Each row of a before or after table is a point. The points were changed in one or more steps. Then noise was added and the rows were shuffled. The steps act on how far a point lies along the listed directions, d1 being the first. Name the steps. A step turns or swaps two directions, mirrors them in a line or flattens them onto one, adds a multiple of one to another, or multiplies one. Angles are multiples of 10 degrees, from the lower direction toward the higher: turns from -170 to 170, lines from 10 to 170 but not 90. Use the fewest steps. Two steps may share a direction if one is a turn and the other turns, adds or multiplies; they go together, in the order done. Otherwise the lowest direction goes first.

Directions:
(1): 0.45  0.03  0.00
(2): 0.00  -0.03  0.45
(3): 0.03  -0.45  -0.03
Before, 10 rows:
0.35  0.29  -0.12
0.33  0.34  -0.34
-0.22  0.10  0.46
-0.17  0.04  0.39
0.17  0.40  -0.16
-0.04  0.10  0.31
-0.37  0.20  0.22
0.10  0.18  0.10
-0.39  -0.07  0.48
-0.12  -0.11  0.09
After, 10 rows:
0.04  -0.19  0.12
0.38  -0.25  0.12
0.29  -0.35  -0.05
-0.60  -0.04  0.12
-0.40  -0.26  -0.09
-0.37  -0.11  0.19
-0.18  0.09  0.00
-0.44  -0.18  0.20
0.51  -0.25  -0.07
-0.21  -0.15  0.19
Steps: turn d1 and d2 by 40 degrees; multiply d3 by -1

Directions:
(1): 0.25  -0.05  0.31  0.01  0.29  -0.41
(2): 0.36  0.33  0.11  -0.10  -0.39  -0.01
Before (12 x 6):
0.32  0.06  -0.09  -0.15  -0.17  0.20
-0.32  0.17  -0.52  -0.07  -0.51  0.83
0.13  -0.18  0.29  -0.17  0.40  -0.45
0.41  -0.07  0.24  -0.12  0.29  -0.53
-0.04  0.00  0.10  0.09  0.14  0.21
0.10  0.01  0.11  0.01  0.33  -0.14
-0.57  -0.12  -0.46  0.12  0.17  0.34
-0.31  -0.34  -0.26  -0.04  0.10  0.45
0.09  0.04  0.02  -0.01  -0.04  0.16
-0.08  0.05  -0.29  0.21  -0.04  -0.01
0.31  -0.01  0.32  -0.11  -0.14  -0.19
-0.03  -0.05  0.26  0.14  0.29  -0.38
After, 12 rows:
0.39  0.07  0.03  -0.18  -0.11  0.08
0.12  0.06  0.04  -0.01  -0.04  0.12
-0.13  -0.32  0.15  -0.12  0.50  -0.33
0.23  -0.09  0.36  -0.08  0.07  -0.27
0.07  0.45  -0.33  -0.15  -0.78  0.67
-0.22  -0.20  -0.28  -0.10  -0.16  0.56
0.17  -0.29  0.14  -0.03  0.51  -0.49
-0.04  0.09  -0.29  0.20  -0.11  0.01
-0.46  0.08  -0.49  0.07  -0.16  0.45
-0.03  -0.07  0.01  0.04  0.39  -0.08
-0.04  0.02  0.09  0.07  0.13  0.26
-0.23  -0.16  0.12  0.16  0.37  -0.28
Steps: turn d1 and d2 by -30 degrees

Directions:
(1): -0.13  -0.04  -0.29  0.16  0.18  0.61  0.10  -0.05
(2): 0.22  -0.08  0.06  -0.08  0.36  -0.11  0.33  -0.48
Before:
-0.51  -0.10  0.06  0.08  -0.49  0.30  -0.40  0.51
-0.01  -0.03  0.02  -0.02  0.39  0.30  0.31  -0.48
-0.37  -0.08  -0.15  0.23  -0.17  0.47  -0.04  0.41
0.12  0.00  -0.30  0.09  0.15  0.49  0.23  -0.40
-0.31  0.19  -0.02  0.02  -0.49  0.17  -0.25  0.45
0.00  -0.16  -0.40  0.22  0.72  0.61  0.53  -0.49
-0.24  0.17  -0.24  0.20  -0.41  0.18  -0.15  0.36
-0.25  0.13  -0.17  -0.03  -0.22  0.34  -0.20  0.32
-0.11  0.08  -0.12  0.05  0.04  0.11  -0.42  0.40
0.36  -0.08  -0.08  -0.10  0.39  -0.12  0.46  -0.53
-0.21  0.03  -0.10  0.13  -0.21  0.23  -0.21  0.53
-0.17  0.13  0.02  -0.19  -0.38  -0.02  -0.15  0.48
After:
-0.21  -0.14  0.30  -0.10  -0.31  -0.20  -0.20  0.15
-0.07  -0.03  -0.04  0.04  0.34  0.40  0.24  -0.38
-0.02  0.14  -0.05  0.05  -0.29  -0.21  0.00  0.10
0.02  0.00  0.09  0.00  -0.09  -0.19  -0.05  0.26
-0.10  -0.11  0.09  0.05  0.01  -0.01  0.14  0.06
-0.05  0.10  0.01  -0.16  -0.09  -0.05  -0.05  0.05
-0.10  0.16  0.17  -0.13  -0.36  -0.21  -0.08  0.19
0.17  0.01  -0.28  0.05  0.17  0.39  0.26  -0.46
0.05  0.06  0.03  -0.05  0.14  -0.16  -0.32  0.20
0.13  -0.05  -0.27  0.04  0.27  0.29  0.28  -0.24
-0.04  0.10  0.13  -0.26  -0.30  -0.24  -0.09  0.32
0.03  -0.15  -0.39  0.21  0.73  0.58  0.55  -0.51
Steps: flatten d1 and d2 onto the line at 40 degrees
